Each row of a before or after table is a point. One or more steps were done to the points. Then noise was added and the rows were shuffled. The steps act on columns, c1 being the first. Write out the steps. A step turns or swaps two columns, mirrors them in a line or flattens them onto one, adds a multiple of one to another, or multiplies or shifts one. Angles are multiples of 10 degrees, from the lower column toward the higher: turns from -170 to 170, lines from 10 to 170 but not 90. Use the fewest steps. Two steps may share a column if one is a turn and the other turns, adds or multiplies; they go together, in the order done. Otherwise the lowest column goes first.
In the rows, zero is written as 128.

Before (13 x 2)
[[116 117]
 [170  95]
 [ 91  82]
 [135  70]
 [157   9]
 [112 117]
 [107 136]
 [101 103]
 [112 151]
 [ 96 121]
 [103  88]
 [ 95 100]
 [195 124]]
After (13 x 2)
[[131 109]
 [127 140]
 [149   5]
 [132 123]
 [132 103]
 [140  92]
 [136  88]
 [134  90]
 [128 114]
 [128 128]
 [127 119]
 [127 154]
 [136  71]]
Steps: flatten c1 and c2 onto the line at 100 degrees

Before (11 x 6)
[[136 110 125 117 176 127]
 [103 110 126 132 122 124]
 [132 123 124 118 132 154]
 [120 124 129 163 151 131]
 [137 130 156 122 118 122]
 [137 124 130 126 118 122]
 [114 130 121 124 123 124]
 [119 120 123 139 119 125]
 [134 128 122 119 117 152]
 [133  78 124 136 151 124]
 [125 126 120 125 134 135]]
After (11 x 6)
[[127 129 141 124 143 120]
 [121 127 175 137 102 134]
 [117 146 144 136 248 123]
 [133 145 145 100 112 123]
 [119 120 143 134 101 107]
 [125 132 150 136 103 132]
 [161 130 149 119 185 124]
 [136 177 144 130 186 116]
 [119 123 143 133 138 102]
 [138 139 143 120 106 129]
 [123 128 142 115 116 134]]
Steps: swap c1 and c4; turn c2 and c6 by 160 degrees; shift c3 by 20; multiply c5 by 2.5

Before (8 x 12)
[[ 55 120 157 142  96 131 176  53 151 144 123 138]
 [136 123 150  59 134 125 112 140  92  81 161  42]
 [129 157  76  87  73 154 142 113  53  85 141 107]
 [ 70  87 142 100 132 150 122  99 113 164 130 178]
 [120  79 133  61  37 171  95 121  73 120 177 128]
 [120 107  84  86  64 122 112 130 126 143 168 134]
 [ 60 109 206 145 166  36  84 120  80 120 185  76]
 [ 81  55 217 178 196  45 146 136  89 126 197  80]]
After (8 x 12)
[[ 71 121  84 105 110 150 124 101 107 192 130 179]
 [137 113 117  72  89 119 122 139  82  37 145  38]
 [123 174 125 142  51 138 121 129 122 146 144 133]
 [121 123  79 136  15 172 111 122  54 125 149 130]
 [ 59  97  86 118 168  20 107 122  65  89 152  75]
 [ 53 105 110 160 111 122 142  55 156 150 123 138]
 [ 78 102  27 123 213  32 133 140  78 102 155  82]
 [130 155 172 134  58 164 136 114  30  72 130 106]]
Steps: turn c2 and c3 by 110 degrees; turn c2 and c6 by 20 degrees; turn c4 and c5 by 40 degrees; multiply c7 by 0.4; multiply c9 by 1.3; add 0.5 times c12 to c10; multiply c11 by 0.4
